Every row gives one point. The window is the flat piece filled in between its corners: a triangle in 3 columns, a solid with four corners in 4, and so on. A path goes straight from each point to the next, and from the last back to the first. List the points from which the path goes on through the window.

Window (3 x 3)
[[ 23 -42 -35]
 [ -3  17  17]
 [-19   4  36]]
Path:
(1): [-21   0  16]
(2): [-15 -16 -43]
(3): [ 23 -47  13]
(4): [  1 -18  26]
(5): [-25   0 -18]
(6): [-19   6   1]
(7): [14 20 38]
(8): [ 23 -25  -3]
(9): [ -5 -16 -24]
(10): [ 16 -47 -48]
(11): [ 59 -85 -24]
(12): [ -2 -13  32]
Through the window after points: 6, 8

Window (4 x 4)
[[-30  15 -46  -2]
 [  1 -66 -35 -14]
 [ -2  -8   6 -26]
 [ 18  18  52   9]]
Path:
(1): [  6 -10 -35 -35]
(2): [-27 -67 -33  23]
(3): [-29  18  10  -4]
(4): [39 28  1  4]
(5): [  6  12 -68 -16]
(6): [-30 -30  -1  -3]
(7): [-31 -40  20  16]
(8): [ 32  -9 -19 -12]
Through the window after points: 1, 5

Window (6 x 6)
[[ 25  29 -28   4 -66  42]
 [-56  15  14  -2 -56 -33]
 [ 16  54   5 -17 -52  -2]
 [ -8  16 -26  29  59 -48]
 [ 11 -19 -10   4  15 -31]
 [-32 -11 -13 -17  28 -10]]
Path:
(1): [29 -3  7 18 29  2]
(2): [-27  -5  19  14  -9 -11]
(3): [ -7  14 -25 -11 -32 -31]
(4): [ -5  10 -38  14  33 -38]
(5): [ -4  12  10  26  43 -37]
(6): [-44  10  35  12  -7  27]
(7): [ 20  11 -41  -7 -53 -32]
(8): [ 22 -18 -69 -30 -13 -21]
(9): [10 28 27 21  5  1]
(10): [-21  26   4  55  29  15]
(11): [ 11  27 -23 -17   1 -51]
(12): [-18  19 -64 -15 -17 -40]
Through the window after points: 2, 4, 6, 10

Window (6 x 6)
[[ -42   15    7    0   21   12]
 [  43   -4    9  -50  -16 -106]
 [  -2  -25   19   11    3    1]
 [  11   17   20   18    4   20]
 [   8   -1    0   35   25  -10]
 [ -23   14   27   12  -15  -34]]
Path:
(1): [ 22   4  45 -29  10 -74]
(2): [ 22  -4   1 -24 -17 -67]
(3): [ 11  11   0   5 -10 -26]
(4): [  2  10  23 -10  50 -61]
(5): [ 11   0  58  23  32 -12]
(6): [  5  22  -9   7 -14  21]
(7): [ -6 -17 -27   4 -27 -38]
(8): [ 14  32  64 -13  11 -41]
Through the window after points: 1, 5, 7

Window (8 x 8)
[[ 46  57  25   2 -44  30 -21  -7]
 [-67 -17  21 -48 -28  18 -24  48]
 [ 29  18  -1  18  26   8 -24  18]
 [ 36  27  23  46   7 -39  25  20]
 [-22 -39 -67  -5  -7  -7  -1  54]
 [  4  23  -4  26  -4 -47   8 -88]
 [  9  -7  10   1  33 -33  65 -23]
 [-22  43   8  34   1  -1  35 -54]]
Path:
(1): [ 12  -3  22  43 -43  23  -8 -40]
(2): [  9 -28   0  55  -2   5  26 -16]
(3): [ 24  76  -2 -34  36 -13 -54  21]
(4): [-40  33 -37 -35  -3 -20  -7  -7]
(5): [-19 -33  42   6 -25   9  -7  15]
(6): [  0 -22 -12  18 -30  -2   2   2]
(7): [-24  17 -19 -18   0 -16  21  13]
(8): [ 22  48  12   8  -3 -20  13 -24]
(9): [ -6 -10  48  57 -20  12   3 -59]
(10): [-19  -7   8  20 -23  18   2  -7]
(11): [ -1  33  -7  -7  -8   2 -21  17]
(12): [ -2  38 -20  10  12 -40   4   1]
Through the window after points: 2, 4

Window (9 x 9)
[[-35 -36 -46 -17  15   7 -36   9  21]
 [  4  26  -9  15   7 -32  -9 -28 -17]
 [ 39  34   7 -33  -2 -67   2  43  13]
 [ 19 -16 -25 -43 -12  52  -3   4 -10]
 [ 36  26  87  -9  -9 -27  -9 -32  25]
 [-34   1 -22   9   0 -19  -6 -36 101]
 [ -3  61  65 -11  19  22  20   6   5]
 [ 43 -21  19  25 -14  55 -33  -9  24]
 [ 55 -63 -17 -24 -14   5  24  53 -41]]
Path:
(1): [ 47  -7  15 -18  21  -2 -17  -2  19]
(2): [ 50 -29  -6 -31  16  23   2   0  -7]
(3): [ 27 -23   9   6 -25   5   4  39  -7]
(4): [  6  -5  19  18 -64   2  -1   9   5]
(5): [ 25 -33 -23 -27  26  -6  13  16  18]
(6): [ 43  -8  28 -24  21 -17  -4 -25  18]
(7): [  1  15   8  29 -64  22  22  43  10]
(8): [  7 -21   1 -12 -36  -2   0  -9  14]
Through the window after points: 2, 4

Window (11 x 11)
[[-17  -1  -6  -5  -9 -41 -28  17  47 -14   2]
 [-23  -6 -39  27 -14  44 -14  12   1 -49  18]
 [ 58 -16 -13 -12 -31  24 -12   9 -53 -12  25]
 [-43  27  -1   5   5  30  39  23 -27  20   8]
 [ 25 -37  -1  51  38 -45  28  29  48 -12 -52]
 [-53  18 -19 -68  60  31  48 -21 -17  24  66]
 [-11 -48   3 -14  12 -37 -18  17 -48 -58 -72]
 [ -7  24 -16  28  13 -23 -63  11 -35 -14 -12]
 [ 37  34 -79 -12 -34  12  -4  38   8 -42  14]
 [-24  15 -15   4  -9 -12 -33 -35 -13 -34 -50]
 [ 28   3 -33  -6 -29 -12  22   0 -60 -27  60]]
Path:
(1): [  4  24  39 -33  28  26 -13   4 -28 -39  48]
(2): [-54 -41 -62   6  12 -26  33  -7 -18  14 -42]
(3): [-36 -10 -29  -6  11  -8 -10   2  -7  18  -9]
(4): [ 10  12   0  -2  11   3  20  17  25 -50  34]
(5): [ 30  32  50  -3  37  33 -27  17 -27 -26 -51]
(6): [-29 -43 -79 -13 -32 -67  10 -12 -29 -15  21]
(7): [-29   4 -46  17 -17  -2 -14  -8 -10  -3 -23]
(8): [  7   8  14  -6  19 -20 -10   3   3 -38 -17]
(9): [ 14  19   2   4  -2  -4 -11  21   6 -39   8]
(10): [  3 -29 -85 -15 -21 -13 -32 -18 -49  -7 -15]
(11): [-25 -17 -33   2 -11 -27 -17   0  -5   5 -25]
(12): [  3  31   3  -5   0  -6 -25   1  18 -51   4]
(13): [ 23  33   5  -9  16   2 -18  16  21 -43  29]
(14): [ -9 -24 -35  18  -8   1  -2  19 -33  -7  -5]
(15): [-18  -9 -58  20   1   9 -10 -10 -21  -2  26]
(16): [ 14  31   9 -40  -2   7  21  31  10 -57 -10]
Through the window after points: 3, 7, 11, 15

Window (11 x 11)
[[ 61  -7 -53  -5 -12  24 -25 -12  26 -26 -28]
 [-37 -31  13  -3 -23 -45  47 -23 -19  12  40]
 [-10 -22  33 -52   0 -26  13  -6  13  32  28]
 [ 74  23  35   1 -24  16 -24  16 -35  -4   9]
 [ -6  30 -23 -56 -13 -33  23 -12 -19 -25 -17]
 [ 46  28 -19  -9 -42  47 -48 -41  -9  10 -30]
 [ 46  63  16  16  33  -3 -48 -22 -22 -12  -3]
 [ 23   7  10  10 -42  23 -44 -20  23 -43 -90]
 [ 14  26  -9 -26  -6  44   4 -27  12 -49   3]
 [-27 -11  23 -36 -50 -70   5 -18  15  -6  61]
 [-47  -7   6 -24 -17 -28  -5  32 -16  14  54]]
Path:
(1): [  5  -2  32 -42   4 -25 -34 -48 -32 -44  -8]
(2): [ 28  30  -8  18 -23  22   2  26  43  36 -15]
(3): [ 23  37   3   7 -16   9 -18 -10   9 -15 -14]
(4): [ 24   7  14 -21  -7   2 -27 -23 -13 -27 -13]
(5): [ 25  14  11 -30 -11  14 -30  -8 -39 -19  -7]
(6): [ 22  36   1   2 -10 -18  -6  -1  25   0  16]
(7): [-13  13  -8 -10 -27 -47  20  -4  23  -3  27]
(8): [-13 -32  44 -45 -48 -37 -17 -35 -18 -10  48]
Through the window after points: 1, 3, 7

Window (12 x 12)
[[ 27   6  32  49  39  12  -4  59  -4 -34  38 -19]
 [ 31 -28  31 -12  -3 -15 -35  31 -48 -51 -41   3]
 [ 35 -23   6 -14  51  -9 -51  26 -10  78 -14  -4]
 [  4  20 -10  -6 -25   3  21 -42   8  -8 -65 -49]
 [  8 -10 -20 -29  10 -40 -34  -6   7 -29 -13  37]
 [ -9 -28  42 -67  29  31  45  20  -2   8  20 -13]
 [ 25   1  -8 -15  18   1 -27 -62 -35  43  29 -14]
 [  2 -30 -24 -27  68   9   1 -26 -12 -14  -9   5]
 [-16  -8 -56  -9   2  22  -2  20  -1 -23  11  -4]
 [-31 -56 -33  18  -2   5 -25  -5   8 -66 -30  47]
 [ -6  31 -21  71  39 -44  40  68 -16  25 -14   2]
 [-26  57  -6  44  19  15  33  27  -9 -33 -34  11]]
Path:
(1): [ 61 -18 -13 -10  15  39   1  20   8 -37 -18  43]
(2): [ 36  -4 -37  17  -2  -3  14  13   5 -23 -35  44]
(3): [-33 -36   7  -3  33   7 -33  -9 -19 -32   5  -9]
(4): [-40  25  17 -15  38 -26  -5 -13  -4   0  10 -73]
(5): [ 26 -19  18   4  21  31  20  47  -9 -22   6  25]
(6): [ 58 -36 -10  26 -11  -9   4   0  -7  12 -13  34]
(7): [-13  13  11  -6  42   0 -11  10 -10 -15 -20 -16]
(8): [-40 -21 -12   3  33 -28 -25   3 -24  -4  15  -4]
Through the window after points: 2, 4

Window (14 x 14)
[[  61  -12    8  -34  -33    9   46  -34  -12   13   33  -10   30  -44]
 [  17   39  -10  -37  -18  -31   32  -15   -8   17    2   15    0  -10]
 [  18   35  -33   11   42    9    2  -69   21  -10    2  -29   46    0]
 [ -36  -20   20  -54   20  -15  -80    6   39  -26   31   14   19  -48]
 [ -48 -121  -15   16  -48  -29  -16  -34    8  -39   19   31  -20   -2]
 [   7  -19   43   -4  -21  -41   -6  -14   56  -16   24   20   24   11]
 [   7   16   34    3  -17    5  -14  -24  -25   23  -46   -9  -21  -16]
 [ -16   21   33  -21  -28   -4   14  -16  -29  -29   -5   -2   33   11]
 [ -18    2   40  -12   49  -45  -31    5   11  -43   52    6  -10  -19]
 [  -3   -3   -1  -27   10   31   37  -27   19  -21  -10   -1  -12   18]
 [  43   13  -56  -15   44  -12   20  -21   36   28  -30 -117   30  -22]
 [  -6    6  -24   56  -16    1   12    5    4  -53   -5    6   -6  -40]
 [ -39   53   35  -25   54  -10   23  -29   17    6  -24  -14   23  -36]
 [ -41    3  -16   42  -11    1   18   33    8   22   47  -25  -34  -12]]
Path:
(1): [  1  26  23 -28 -21 -40  14 -44  28 -42  27 -12 -11  -9]
(2): [  4  -7  -2  -8  20   7 -11 -14   8   3   7  -5  29 -29]
(3): [ -1 -15   1  17  24  19  36  -7 -21   6 -25  68  43   7]
(4): [-22 -14   9  -2 -13 -17 -14 -20  29 -22  19 -38 -19 -21]
(5): [  5  46  14  18 -23  -5  19 -39   3 -30  31 -32 -30 -58]
(6): [-23 -34 -19  15  10 -11  -1  23  20   3   6   2  13  11]
(7): [-11  -9   6  -4  22  -6   3   2  18  10   7   1   3 -20]
(8): [-18  23 -18  -7 -33 -10 -10 -38  22 -52  37 -35 -19 -19]
(9): [-11  30 -20 -37 -11 -14 -13 -53  32 -10   1 -45  14  -3]
(10): [ -6 -19   6   1  23  -4 -15   7  12  -6  18   3  12 -32]
(11): [  5 -12  26  -2  12   1  23   0   0  12  -2  -4  27   2]
(12): [-28  22  -3 -11   5 -13   6 -30  15 -10   8 -16  -6 -39]
Through the window after points: 1, 5, 9, 11

Window (14 x 14)
[[-35   3  14  46 -10  -7   4  64  30  54 -19  10 -16 -61]
 [  8  44 -20  52  10   0 -39 -54  41   7 -28  56  11 -27]
 [ -3  -4 -13  -1  35  -9  50 -13  15 -13  51 -71  14  -8]
 [ 31 -39  13 -18  23 -15  21  43 -20 -15  -4 -83  33 -16]
 [ -2  36 -45 -15 -12 -25  60 -27  -1  32 -31  63  27 -57]
 [ 22  -4  18  -1  43 -48 -38   4 -24  28  16   2 -13  66]
 [ 10 -11 -16 -22   3 -24  35 -17  47 -14  11  28  93  -8]
 [-27  -3  12  41   3  37   6  24  -9 -25  21  35   5  40]
 [ 44  19  40  -4 -46  -2  15 -12  10   1   5 -35   7  25]
 [-53   3   9  29 -15 -12 -48 -45  22   4   5 -14  19   8]
 [  7  73 -62  -5 -14  23  12  52  -5  22  19  27  13 -14]
 [  4  -4   1 -26 -24  16   3 -24  -1  -7  35  88 -39  -6]
 [ 28  -1 -42 -32  32 -13  34 -12  35  33 -59 -34 -35 -15]
 [ 20   2  -4 -31  38  43   3 -19 -28  43  35  32 -17  34]]
Path:
(1): [  6 -18 -16  11  -4  -1   6   3   3  29  -2  -2  40   6]
(2): [ 20  86  28 -28  34 -31  24   5  42 -32  10  -4 -40 -10]
(3): [ -9  24  33  -6  17  -2 -28 -18  28  -6 -43  19  22 -18]
(4): [  8  13 -45  58  -7  11   7 -17   6  12  34  35  -4  12]
(5): [  9 -17 -48   6 -13 -14  -4   8  -6   3  19  20   5  11]
(6): [-13  19  57 -17  25  -2  27  -4   9  23  -8 -29  14  -9]
(7): [  3  19  26   6  20 -15 -13   5   3   2   7   0  -2  29]
(8): [ 15 -39 -66   8  -2  17  24  30 -32  22  21  15  22  -3]
(9): [ 59 -31  11  73 -13 -29  -7 -45   0  29  20  12  30 -24]
(10): [-35  18  -4 -37  18   3  16   5  15  -5  -7   0  -5  10]
(11): [-14  21  14 -28  14   8  -4  -5   9  15  16  32   4  -4]
(12): [ 77 -34 -63  27  -2   9  43 -32 -27 -13  18 -53   2  41]
(13): [ 15  -5 -55  61 -16  16  48  -4  -4  37   4   7   6 -13]
(14): [ -1  61  48 -69  -2  -8 -36  42  19  -3   9   3   3   2]
(15): [-15  41  20 -28  34  18  12 -24  21 -16  22  32   7 -26]
(16): [ 10 -20 -19  49 -32 -16   1  32  -8  31   6 -12   9  12]
Through the window after points: 3, 7, 13

Window (14 x 14)
[[ 59  30 -14  59  48 -36   6  31  32 -34 -25 -34 -28 -12]
 [ 13 -29  15  38  -7 -21  -9  29 -46 -13  -2  38  23  -1]
 [  3 -30 -17  49 -29  28  41 -41 -35 -45 -50 -17 -24   5]
 [ 23  17  41  55  44  34  -2   3 -47  12 -51  20  10  15]
 [  3  11  50  52 -12  30 -26  45  -9  25 -20 -13 -49  -5]
 [ 23   8  17   7 -43 -23  -1 -23 -68 -10 -34 -31 -14 -10]
 [-13 -47  41  -9  24   2 -25 -49   1 -38  -1  19 -34 -46]
 [-34  37 -22  30  25  -6 -21   4 -28 -27 -29 -22 -34  10]
 [ 26  10   3   5  21  -6 -15  36 -26   7 -24   3 -76  24]
 [ -7   3   7  28  14  14  11 -22 -52   3  26  -5 -31 -16]
 [ -5  -2   4  -7  19 -26  22  26  -6   9 -19 -21  -8  -9]
 [  7  17  33 -26 -24  24 -24  12  46  -7  73  62  28   4]
 [  3  29  25  37 -55 -29  44   8 -48  -6 -43  20 -44  -9]
 [ 38   9 -48 -24 -42 -31 -24  38  45  34  27  91  31 -52]]
Path:
(1): [ -3  -6  36  54  12  -4   1 -23  14  35 -27  24 -29  34]
(2): [ 19  15 -20 -13   6  14 -18  39 -47 -49  13 -26  -1 -42]
(3): [  2  12 -18  -7  -7  42  -9  35 -35 -38  -3  -7   3 -22]
(4): [ 22   9  35  65   7 -43   9   1 -13  35 -34  18 -37  23]
(5): [  2  13  23  45 -27 -10  -9 -26  -4  32 -19  29 -24  24]
(6): [ 11  -1  24   3  19  23  -3  37 -40 -15  -9  10   0 -17]
(7): [ 15  -7  10   8  15  19  -2  76 -27 -27   6  -6  -4 -14]
(8): [ 11  11   4  23 -11  -7 -18 -19   1  19 -11  25 -16 -11]
Through the window after points: none

Window (14 x 14)
[[ -10  -42  -53    1   -4   29   14   23  -40   12   39  -52  -46   12]
 [   5   30    5    5  -43  -41   -2   45  -36   -1  -57    4   21  -49]
 [ -26  -13  -15   -2    8   26   48  -45  -56  -21   27  -50   12  -25]
 [  29   -5  -40  -11   34  -16   31  -41   -5   16   44 -102  -11   14]
 [ -17  -19  -59   56   16   13  -13  -25    4  -10   10  -52  -14   -5]
 [  -3  -13   39   -2  -36    1    0   36   38   -4  -59   50   -1    1]
 [  30   -5   -5   37  -29  -55   65   32  -10  -12  -40   52   16  -27]
 [ -17   43  -17    6  -11   26   13   19   11   16  -38   51  -67  -26]
 [  11   25   47   33  -24  -37    6   27  -43  -39  -52   47  -35    3]
 [ -11   30   19   25  -19  -14  -19   33  -15   30   -3   84    2   -2]
 [  16   26  -26    3  -23   37  -20   32   40  -42   38   27  -37  -15]
 [ -58  -20  -56   -9  -11  -29   24  -41   -8  -11   63  -79  -38    0]
 [ -14   17  -80  -18  -16   30   -1  -17   -4  -22    9   -9  -18   49]
 [  -2   -8  -25  -22   36  -19  -14   29    2  -29  -20   45  -18  -20]]
Path:
(1): [ 16   2  -9  11 -29 -16  -1  11  -5   6 -21  27 -20 -19]
(2): [  1 -21 -24  -8 -18  -8  -9 -19  10   1   7  20 -18 -34]
(3): [-17   4 -12  25  -1  17  23  52 -29 -12 -17 -38 -16  29]
(4): [-47   2 -25  18  -3  10  14   8  -5 -17  19 -21  -7   7]
(5): [ 46 -14 -42  22  -3 -32 -15 -27  -8  10 -26 -13 -34 -40]
(6): [ 44 -30 -54   1 -10 -19  -4 -41  19  43  28  22  -8 -74]
(7): [-15  17 -18  12   4   3  13  17 -19 -27  -4 -18 -26  12]
(8): [-31  27 -21  22  18   1  19  71  19  12  33  26  -8  40]
(9): [ 23  -4 -30  -5 -34  -6  -6 -24  -4 -29 -19   0 -32 -26]
(10): [ 40 -24 -24 -10 -56  20 -20 -38 -15 -25  13  26 -52   4]
(11): [-21  25   5  15   4 -14  24  41   6   5 -39  16  -6 -11]
(12): [-35   4 -15  25   4 -31  34  53   5   2  -2 -15   8  34]
(13): [ 33   1 -31   1 -31   2 -19 -29 -21 -16 -16  12 -39 -61]
(14): [ 19 -37 -54  -5 -27 -19  -4 -17 -31  -6   9 -40 -43 -10]
(15): [-47   4 -17  11  24  43  34  42 -10   9  43 -23 -18  20]
(16): [-19  20 -18  14   2  -9   9  36  -4 -18  -5  21 -13   2]
Through the window after points: 2, 4, 10, 14
